Each row is a point. The last column is the point's height on a tilted bowl or saddle (a function of degree 2), plus a little noise. Count its main directions that bend up, bend down and stay straight.

Points (10 x 3):
[[ 24 -24  23]
 [ 32   9  21]
 [ -5 -23  41]
 [-48  22  13]
 [ 12   7  29]
 [  1   1  34]
 [ 27  30  21]
 [ 27   6  24]
 [-38 -13  42]
 [ 60  30   6]]
Directions: 0 up, 1 down, 1 straight

Points:
[[  1 -34 -50 -51]
 [ -4  25   8  14]
 [-18 -18 -12  21]
 [ 14  16 -50  21]
 [ 28  51  -3  25]
 [ 29  12  -4  22]
 [ 33  18   8  17]
 [-52 -10 -46  33]
 [-35 -12 -43  16]
 [-15  -9  20  20]
 [ 19 -12  45  40]
 [ 29 -47 -18  21]
 [-17   3 -45  24]
 [-19  12 -18  36]
 [-19 -26  23  35]
 [ 59  -2 -27   4]
 [  0  12 -28  31]]
Directions: 1 up, 1 down, 1 straight

Points, 17 rows:
[[ 11 -20   1 -11]
 [ 15  24 -11 -21]
 [-28 -10 -55 -60]
 [  5  18   4 -10]
 [ 27  17 -32 -39]
 [  6   7  -3  -7]
 [ 32   9  -2 -24]
 [  5  10  -8  -9]
 [ -8  27 -15 -20]
 [-19 -17  42 -21]
 [ 21 -20   1 -17]
 [ 22 -14  -4 -16]
 [ 12  21   0 -14]
 [  3  16   5  -8]
 [ 18 -60  -5 -55]
 [  8  11   0  -8]
 [-34  -8  12 -13]]
Directions: 0 up, 3 down, 0 straight

Points, 21 rows:
[[  8  10 -14  -3  10]
 [  4 -23  -8 -47 -13]
 [-11   8  29 -10 -18]
 [ -7  -8  -9  12   5]
 [-20  13 -16  -5   8]
 [-30 -16  34  19 -33]
 [ 12 -15 -13  15   5]
 [-31  42 -12   1   5]
 [ -2 -20 -15  11   3]
 [ 21  -1 -31  -5   6]
 [ -3 -35 -13  12  -4]
 [  9   4   6 -16   4]
 [ 26  14 -15 -22   4]
 [-22  -9  -6  24  -5]
 [ 25  22 -31   8  -5]
 [-12 -19 -11  38 -17]
 [-15  -5  60  10 -60]
 [ 21   6  29  18 -20]
 [ -2  -1 -14 -34   0]
 [  3  -7   4 -14   6]
 [  9  -8 -16 -19   9]]
Directions: 0 up, 3 down, 1 straight

Points (44 x 7):
[[  4   0 -17  14 -35 -13  23]
 [ -6  13 -10  -6   3 -37  14]
 [ -1 -20 -13  20 -22 -10  22]
 [-17  -8  -8 -17 -11 -39  28]
 [ 33 -11 -16   0   0  12   0]
 [ 14 -22  -2  -8  -2   6   5]
 [  2  20 -19  18 -18  31  21]
 [ -4 -14  -6  34   2  47  37]
 [-17  -9 -17  24  -1  10  19]
 [  4  -5   9 -22  15   1   2]
 [-16  -1 -14  12   1   5  12]
 [  9   1 -18  41   3  13   9]
 [  8   2 -25   6  26   0 -13]
 [-16   0  33  27  44 -20  39]
 [-33  27  -1   2 -13  -8  34]
 [  2   1 -17  -3   7  12  -1]
 [-22   7  13  -7 -27  22  12]
 [-10   6  -2  24   7  10  14]
 [-16   4 -40 -27  24  36  31]
 [ -8   9 -30 -15 -15  18  13]
 [-49  10  -6 -28  -6 -24  44]
 [ 33  16 -17 -40  22  21  14]
 [ 21 -31  48  -8  -2  -4  15]
 [ -9   4 -33  -8 -51   6  36]
 [  3  -4  20 -15  -5  -8   3]
 [-19  51  -1  38  -5  22  60]
 [  4  15  28 -14  23   9  10]
 [  2 -40 -43 -25  14 -14  32]
 [ 10 -34  12  -3 -14  11  11]
 [ -8  -6  -3 -19  35 -17  13]
 [-15  34 -21 -31   6  23  27]
 [ 36  13   5  -5 -22  15  19]
 [-23  -9 -18 -20 -44   7  26]
 [-30   1 -30   1 -33  11  35]
 [ -7  60   1   1   4   8  33]
 [ 20  -8 -20 -14 -20  -2   8]
 [ 22  -5  -6 -43 -13  38  31]
 [ 34  22  32 -20 -32 -36  50]
 [-11  -7  -5   1 -25   5  13]
 [ 33  -7  38 -42  13   1  26]
 [ 17  28  22  11  -6   1  18]
 [ 39 -47 -20  19  20  30  33]
 [-18  14   1  -8   1 -32  22]
 [  3  12 -47  -5 -11   7   1]]
Directions: 5 up, 1 down, 0 straight
